Each row is a point. Each copy is the shape, with its points in the same order, turned, moved and blurred by noise. Some copies are also mirrored. Which?

Shape (9 x 3):
+0.12,-0.44,-0.08
+0.10,-0.30,-0.39
+0.03,+0.16,-0.40
+0.40,+0.03,+0.13
-0.42,-0.17,+0.15
-0.38,+0.25,+0.02
+0.07,-0.02,+0.23
+0.05,-0.11,+0.41
+0.28,+0.36,-0.11
Copy 1 (9 x 3):
-0.26,-0.47,-0.20
-0.33,-0.16,-0.42
-0.01,+0.15,-0.47
+0.31,-0.38,-0.50
+0.00,-0.05,+0.24
+0.22,+0.26,+0.06
+0.32,-0.28,-0.08
+0.40,-0.43,+0.04
+0.33,+0.05,-0.56
Copy 1 is: only turned
Copy 2 (9 x 3):
+0.15,-0.19,+0.41
+0.33,+0.10,+0.34
+0.29,+0.27,-0.10
+0.14,-0.34,-0.18
-0.39,+0.16,+0.26
-0.31,+0.35,-0.13
-0.15,-0.23,-0.05
-0.32,-0.36,+0.00
+0.22,-0.02,-0.42
Copy 2 is: mirrored
Copy 3 (9 x 3):
+0.23,-0.25,-0.03
+0.30,+0.01,-0.23
+0.03,+0.37,-0.22
+0.00,+0.10,+0.37
-0.37,-0.29,-0.27
-0.51,+0.13,-0.26
-0.23,-0.08,+0.18
-0.30,-0.24,+0.26
-0.11,+0.45,+0.18
Copy 3 is: only turned

Shape (10 x 4):
+0.34,-0.01,+0.20,-0.07
-0.02,-0.03,+0.13,-0.21
+0.82,-0.02,+0.08,-0.45
-0.27,+0.23,-0.33,+0.29
+0.53,-0.01,-0.05,-0.01
-0.29,+0.44,+0.36,-0.18
+0.37,+0.02,-0.49,-0.06
+0.15,-0.26,+0.29,+0.32
+0.05,-0.25,+0.21,-0.03
+0.23,-0.04,+0.07,-0.06
Copy 1 (10 x 4):
+0.14,-0.13,+0.02,+0.27
-0.22,-0.10,+0.03,-0.01
+0.24,-0.70,-0.16,+0.43
-0.32,+0.50,-0.46,-0.07
+0.20,-0.29,-0.25,+0.19
-0.53,+0.17,+0.21,+0.29
+0.01,-0.20,-0.67,+0.07
+0.30,+0.25,+0.11,-0.06
+0.05,-0.01,+0.10,-0.10
+0.05,-0.06,-0.06,+0.07
Copy 1 is: mirrored
Copy 2 (10 x 4):
+0.10,-0.21,+0.11,-0.23
-0.20,-0.07,-0.05,-0.25
+0.54,-0.17,+0.19,-0.62
-0.22,+0.39,-0.14,+0.39
+0.36,-0.12,+0.08,-0.14
-0.61,+0.15,+0.32,-0.18
+0.43,+0.31,-0.17,-0.07
-0.07,-0.48,-0.04,+0.21
-0.10,-0.33,-0.14,-0.11
+0.07,-0.09,-0.02,-0.14
Copy 2 is: only turned

Shape (11 x 6):
-0.09,+0.15,+0.09,+0.10,+0.08,-0.29
-0.24,-0.38,+0.39,-0.05,-0.05,+0.20
-0.09,+0.33,-0.09,+0.16,+0.18,+0.26
-0.29,-0.12,+0.02,+0.26,+0.33,+0.21
-0.13,+0.12,+0.61,-0.14,+0.28,+0.20
+0.05,+0.18,+0.04,+0.01,+0.18,+0.21
+0.16,+0.23,+0.27,+0.32,+0.11,-0.21
-0.10,-0.26,-0.11,-0.06,+0.35,+0.14
+0.01,+0.16,-0.03,-0.40,+0.34,-0.03
+0.19,+0.20,+0.39,-0.01,-1.07,+0.12
-0.28,+0.33,+0.05,+0.29,+0.23,-0.43
Copy 1 (11 x 6):
+0.08,+0.04,-0.08,+0.29,+0.12,+0.11
-0.43,-0.43,+0.05,+0.16,+0.01,-0.27
+0.08,+0.26,-0.22,-0.08,+0.04,-0.29
-0.05,-0.14,-0.23,+0.01,+0.34,-0.40
-0.37,+0.10,+0.32,+0.30,+0.16,-0.38
+0.00,+0.14,+0.04,-0.08,+0.05,-0.21
+0.33,+0.06,+0.11,+0.37,+0.05,-0.10
-0.14,-0.18,-0.05,-0.22,+0.37,-0.12
-0.24,+0.26,+0.14,-0.13,+0.28,+0.14
-0.11,-0.20,+0.10,+0.28,-1.12,+0.07
+0.22,+0.18,-0.32,+0.47,+0.27,+0.08
Copy 1 is: mirrored
Copy 2 (11 x 6):
-0.15,-0.04,-0.15,+0.04,+0.29,-0.02
-0.34,-0.45,+0.29,+0.02,-0.15,+0.25
+0.11,-0.20,-0.45,+0.13,-0.12,+0.20
+0.06,-0.17,-0.13,+0.15,-0.03,+0.59
-0.17,-0.78,-0.17,-0.21,+0.12,+0.11
+0.10,-0.26,-0.22,+0.05,-0.11,+0.05
+0.08,-0.31,-0.21,+0.22,+0.44,-0.18
+0.14,-0.10,+0.09,-0.10,-0.10,+0.40
+0.02,-0.09,-0.27,-0.42,-0.10,+0.01
-0.55,-0.36,-0.06,+0.59,-0.30,-0.75
-0.18,+0.03,-0.45,+0.07,+0.48,+0.23
Copy 2 is: mirrored
Copy 3 (11 x 6):
+0.25,-0.07,+0.36,+0.02,-0.16,-0.05
-0.01,-0.29,-0.06,-0.54,+0.03,+0.23
+0.35,+0.29,+0.07,+0.12,+0.23,+0.14
+0.42,-0.21,-0.04,-0.16,+0.31,+0.22
-0.14,-0.12,+0.35,-0.21,+0.30,+0.55
+0.03,+0.11,+0.04,+0.07,+0.11,+0.19
+0.18,-0.13,+0.35,+0.23,-0.26,+0.23
+0.22,-0.22,-0.06,-0.07,+0.35,-0.05
-0.13,-0.01,+0.31,+0.01,+0.38,-0.14
-0.37,+0.41,-0.11,-0.40,-0.93,+0.14
+0.54,-0.03,+0.63,+0.07,-0.06,+0.08
Copy 3 is: mirrored
Copy 4 (11 x 6):
-0.35,+0.17,+0.07,-0.01,-0.19,-0.06
-0.05,-0.19,+0.45,-0.25,+0.00,+0.43
-0.21,+0.21,-0.11,+0.12,+0.37,-0.04
-0.41,-0.21,+0.04,+0.06,+0.20,+0.14
-0.39,+0.30,-0.03,-0.29,+0.07,+0.54
-0.14,+0.17,-0.18,+0.05,+0.14,+0.13
-0.29,+0.40,+0.06,+0.33,-0.12,+0.03
-0.19,-0.33,-0.18,-0.04,+0.08,+0.24
-0.14,+0.08,-0.37,-0.42,-0.09,+0.10
+0.70,+0.67,+0.67,-0.15,+0.02,+0.00
-0.67,+0.23,+0.02,+0.04,-0.22,-0.22
Copy 4 is: mirrored

Shape (10 x 6):
-0.29,-0.22,+0.42,+0.12,-0.22,-0.30
-0.48,-0.18,-0.03,-0.24,-0.22,+0.48
-0.07,+0.10,-0.10,+0.07,-0.38,+0.38
+0.17,+0.33,+0.31,+0.02,+0.29,+0.29
+0.09,+0.52,-0.42,-0.24,-0.22,+0.37
-0.18,-0.19,+0.10,+0.43,+0.14,-0.26
+0.33,-0.14,-0.32,+0.04,-0.27,+0.16
+0.17,-0.21,+0.34,+0.24,+0.41,-0.34
-0.32,+0.14,+0.22,-0.21,+0.00,+0.23
+0.31,+0.01,-0.05,-0.03,+0.25,-0.03
Copy 1 (10 x 6):
-0.06,+0.05,+0.08,+0.21,-0.68,+0.25
+0.18,-0.42,+0.15,-0.12,-0.32,-0.47
+0.13,-0.31,-0.14,+0.33,-0.05,-0.31
-0.43,-0.24,+0.16,+0.22,+0.28,+0.12
-0.05,-0.05,-0.18,+0.25,+0.36,-0.68
+0.00,+0.05,-0.25,-0.06,-0.30,+0.47
+0.48,+0.04,-0.11,+0.30,+0.18,-0.09
-0.13,+0.21,+0.13,+0.05,-0.09,+0.67
-0.24,-0.21,+0.18,+0.00,-0.21,-0.24
+0.01,+0.19,+0.13,+0.09,+0.29,+0.18
Copy 1 is: mirrored
Copy 2 (10 x 6):
-0.18,-0.11,+0.11,+0.31,+0.00,-0.61
-0.57,-0.14,-0.31,+0.34,-0.29,+0.13
-0.22,+0.33,-0.14,+0.41,-0.27,+0.15
-0.19,+0.18,+0.54,+0.07,-0.05,+0.23
-0.26,+0.55,-0.27,-0.05,-0.12,+0.51
+0.18,-0.20,+0.18,+0.41,+0.26,-0.24
+0.34,+0.21,-0.22,+0.15,-0.43,+0.15
+0.26,-0.28,+0.53,+0.08,+0.08,-0.25
-0.49,+0.05,+0.11,+0.11,-0.04,-0.01
+0.22,+0.00,+0.25,-0.11,-0.05,+0.18
Copy 2 is: only turned
Copy 3 (10 x 6):
+0.36,+0.10,+0.20,-0.11,+0.37,-0.49
-0.01,-0.35,+0.34,+0.11,-0.30,-0.51
-0.19,-0.23,+0.33,+0.31,-0.03,-0.08
+0.05,-0.35,-0.01,-0.29,+0.04,+0.32
-0.55,-0.01,+0.28,+0.12,-0.39,+0.21
-0.05,+0.00,-0.17,-0.06,+0.61,-0.35
-0.09,+0.11,-0.12,+0.56,-0.05,+0.05
+0.23,+0.12,-0.47,-0.27,+0.46,-0.10
-0.01,-0.27,+0.19,-0.25,-0.12,-0.28
-0.04,+0.12,-0.41,-0.06,+0.01,+0.13
Copy 3 is: only turned
Copy 4 (10 x 6):
-0.31,+0.41,-0.01,-0.23,+0.15,-0.21
-0.12,+0.17,-0.32,-0.73,+0.12,+0.38
-0.12,-0.15,-0.51,-0.46,-0.08,+0.05
+0.56,+0.12,-0.13,-0.15,-0.19,-0.09
+0.34,-0.57,-0.49,-0.50,+0.09,-0.02
-0.22,+0.31,-0.13,+0.22,+0.20,-0.01
-0.21,-0.43,-0.22,-0.13,-0.27,+0.07
+0.02,+0.26,+0.27,+0.32,-0.01,-0.08
+0.26,+0.24,-0.14,-0.53,+0.13,+0.07
+0.14,-0.23,+0.08,+0.06,-0.09,+0.05
Copy 4 is: only turned

Shape (13 x 8):
+0.32,-0.09,+0.54,+0.36,+0.11,-0.33,-0.05,+0.08
-0.06,+0.04,-0.16,+0.32,-0.38,+0.33,-0.52,+0.00
+0.28,+0.14,+0.38,-0.13,-0.03,+0.07,-0.28,-0.07
-0.23,-0.08,+0.15,+0.24,-0.20,-0.06,+0.19,-0.06
+0.60,-0.18,+0.21,+0.25,+0.29,-0.39,+0.19,-0.05
-0.29,+0.02,+0.06,-0.04,-0.24,-0.08,+0.24,-0.09
-0.14,-0.03,+0.00,-0.13,+0.21,+0.00,+0.01,+0.76
+0.14,+0.10,-0.01,+0.23,-0.07,+0.24,-0.30,+0.08
-0.09,+0.44,+0.70,-0.04,+0.34,+0.14,-0.12,-0.12
+0.27,+0.08,+0.14,-0.47,-0.12,-0.27,-0.33,+0.08
-0.09,+0.38,+0.07,+0.07,-0.27,-0.37,+0.00,+0.04
+0.01,-0.09,+0.34,+0.23,+0.42,+0.09,-0.39,-0.28
-0.36,-0.35,+0.01,-0.27,-0.09,+0.18,+0.21,+0.21
Copy 1 (13 x 8):
+0.19,+0.47,+0.46,-0.10,+0.55,+0.17,-0.04,+0.06
+0.28,-0.20,+0.51,-0.06,-0.33,-0.34,-0.24,+0.02
+0.11,+0.08,+0.32,-0.43,+0.38,-0.17,-0.22,-0.27
-0.16,+0.05,+0.41,+0.12,+0.03,+0.12,+0.21,-0.10
+0.41,+0.52,+0.02,-0.05,+0.55,+0.16,+0.19,-0.01
-0.32,-0.08,+0.25,-0.04,+0.07,-0.02,+0.30,-0.16
-0.38,-0.06,-0.11,-0.26,+0.19,+0.14,-0.28,+0.49
+0.24,+0.03,+0.26,-0.16,-0.07,-0.18,-0.28,-0.03
-0.35,+0.28,+0.33,-0.12,+0.47,-0.07,-0.51,-0.56
+0.03,-0.14,+0.18,-0.51,+0.57,-0.41,+0.06,+0.02
-0.29,+0.28,+0.39,-0.12,+0.14,-0.40,+0.23,+0.04
+0.22,+0.03,+0.28,+0.22,+0.45,-0.03,-0.46,-0.31
-0.30,-0.45,+0.08,-0.13,+0.05,+0.27,+0.10,+0.03
Copy 1 is: only turned
Copy 2 (13 x 8):
+0.05,-0.14,+0.02,-0.23,+0.05,-0.76,-0.09,-0.18
-0.44,+0.16,+0.18,+0.42,-0.19,-0.17,+0.02,+0.37
-0.29,+0.11,+0.55,-0.04,-0.12,-0.49,-0.19,-0.18
-0.09,-0.09,+0.23,-0.10,+0.33,-0.09,+0.26,+0.11
+0.21,-0.28,-0.22,-0.31,-0.08,-0.47,-0.22,-0.46
-0.23,-0.11,+0.36,-0.22,+0.26,+0.12,+0.21,-0.01
-0.15,+0.49,+0.04,-0.69,-0.14,-0.07,-0.21,+0.19
-0.21,+0.18,+0.09,+0.21,-0.25,-0.30,-0.03,+0.07
+0.10,+0.56,+0.62,-0.07,+0.27,-0.50,+0.02,-0.32
-0.62,+0.08,+0.37,-0.34,-0.27,-0.41,-0.20,-0.26
-0.33,+0.04,+0.25,-0.32,-0.13,-0.32,+0.49,-0.13
-0.17,+0.35,-0.03,+0.28,+0.25,-0.48,-0.14,-0.39
-0.27,+0.02,+0.30,-0.26,+0.33,+0.29,-0.25,+0.24
Copy 2 is: only turned
Copy 3 (13 x 8):
+0.27,+0.09,+0.49,+0.11,-0.10,-0.22,+0.38,-0.23
+0.09,+0.22,-0.18,+0.22,-0.41,+0.49,-0.35,+0.10
+0.17,-0.01,+0.35,-0.12,+0.17,+0.31,-0.04,+0.03
-0.07,-0.07,+0.17,-0.04,-0.35,-0.14,-0.21,-0.36
+0.17,+0.30,+0.12,-0.08,+0.17,-0.22,+0.70,-0.26
-0.19,-0.13,+0.21,-0.14,-0.26,-0.16,-0.24,-0.21
-0.55,+0.20,+0.28,+0.45,+0.33,-0.14,-0.15,-0.07
-0.01,+0.25,+0.00,+0.19,-0.13,+0.43,-0.04,-0.05
+0.07,-0.47,+0.74,+0.17,+0.02,+0.42,+0.14,-0.13
+0.06,+0.11,+0.23,-0.27,+0.42,-0.06,-0.06,+0.40
-0.20,+0.03,+0.35,-0.08,-0.38,-0.12,+0.02,+0.25
+0.32,-0.31,+0.05,+0.31,+0.05,+0.19,+0.11,-0.22
-0.42,-0.06,+0.10,+0.02,+0.09,-0.23,-0.49,-0.38
Copy 3 is: mirrored

Shape (14 x 9):
+0.22,+0.01,+0.09,+0.10,-0.36,-0.09,-0.05,+0.08,-0.12
+0.23,+0.43,-0.52,+0.15,+0.18,-0.17,-0.18,+0.09,+0.35
+0.04,+0.05,+0.21,-0.37,-0.28,-0.23,-0.13,-0.27,-0.09
-0.23,+0.43,-0.33,+0.02,+0.40,-0.37,+0.28,+0.21,+0.55
+0.01,-0.22,-0.02,-0.11,-0.09,+0.35,-0.14,+0.00,-0.29
+0.32,+0.35,+0.15,+0.04,-0.63,+0.33,+0.44,+0.12,-0.39
-0.22,+0.33,-0.28,+0.08,+0.03,-0.20,-0.07,-0.20,+0.43
+0.08,-0.23,-0.07,+0.13,-0.18,+0.03,-0.13,+0.27,-0.60
+0.17,+0.37,-0.39,+0.47,+0.10,-0.32,+0.24,+0.01,-0.08
+0.39,+0.00,+0.36,+0.04,-0.16,+0.18,-0.11,+0.15,-0.23
-0.06,+0.18,-0.25,+0.32,+0.25,-0.17,+0.10,-0.36,+0.53
-0.12,+0.21,-0.08,-0.32,+0.00,+0.04,-0.34,-0.34,-0.08
+0.24,+0.18,-0.54,-0.04,+0.36,-0.32,+0.28,-0.19,+0.40
+0.03,-0.33,-0.14,-0.20,-0.46,+0.08,-0.28,+0.02,-0.07
Copy 1 (14 x 9):
+0.15,+0.13,-0.19,-0.01,+0.00,-0.39,-0.09,-0.16,-0.46
+0.20,-0.10,-0.16,+0.69,+0.01,-0.16,+0.40,+0.25,-0.11
+0.51,-0.18,-0.09,-0.23,-0.11,-0.02,-0.20,-0.11,-0.38
+0.06,-0.23,-0.41,+0.18,+0.00,+0.06,+0.44,+0.73,+0.12
-0.09,-0.03,+0.04,-0.07,+0.02,-0.10,-0.26,-0.45,-0.08
-0.32,-0.04,+0.13,-0.28,-0.05,-0.43,+0.03,-0.18,-0.96
+0.34,+0.04,-0.02,+0.17,-0.22,+0.04,+0.29,+0.42,-0.04
-0.13,+0.20,-0.17,+0.04,+0.42,-0.24,-0.36,-0.38,-0.31
+0.04,+0.09,+0.01,+0.31,+0.38,-0.37,+0.25,+0.45,-0.26
-0.03,-0.14,-0.17,+0.06,-0.11,-0.51,-0.39,-0.27,-0.42
+0.36,+0.00,+0.10,+0.16,-0.15,-0.31,+0.32,+0.52,+0.25
+0.38,-0.18,+0.15,+0.09,-0.16,+0.23,-0.20,-0.06,-0.13
+0.36,-0.39,-0.04,+0.22,+0.21,-0.22,+0.55,+0.35,+0.14
+0.24,+0.20,-0.18,-0.09,-0.07,-0.08,+0.00,-0.59,-0.18
Copy 1 is: only turned
Copy 2 (14 x 9):
+0.06,+0.11,-0.18,+0.08,-0.11,-0.19,+0.10,-0.28,+0.17
+0.51,+0.21,-0.09,+0.09,+0.11,-0.44,+0.16,+0.58,+0.20
-0.33,+0.08,-0.29,-0.21,-0.04,-0.04,+0.12,-0.01,-0.14
+0.18,+0.46,+0.49,-0.08,+0.03,-0.13,+0.14,+0.77,+0.28
+0.21,-0.22,-0.14,+0.03,+0.16,+0.16,-0.11,-0.26,-0.03
+0.20,+0.37,-0.19,+0.14,+0.17,+0.11,+0.56,-0.73,+0.24
+0.11,+0.47,-0.03,+0.15,+0.00,-0.09,+0.08,+0.59,-0.06
+0.37,-0.02,-0.03,-0.12,-0.02,-0.14,-0.20,-0.58,+0.00
+0.58,+0.45,+0.25,+0.06,-0.17,-0.44,+0.30,+0.10,-0.02
-0.02,-0.20,-0.07,+0.26,+0.13,-0.23,+0.18,-0.41,+0.18
+0.21,+0.23,+0.22,+0.35,-0.26,-0.08,+0.21,+0.67,-0.12
-0.02,+0.03,-0.30,-0.10,+0.27,-0.01,+0.05,+0.23,-0.34
+0.38,+0.06,+0.22,-0.14,-0.24,-0.20,+0.50,+0.69,+0.05
+0.12,-0.10,-0.50,-0.15,-0.12,+0.11,-0.20,-0.15,+0.10
Copy 2 is: only turned
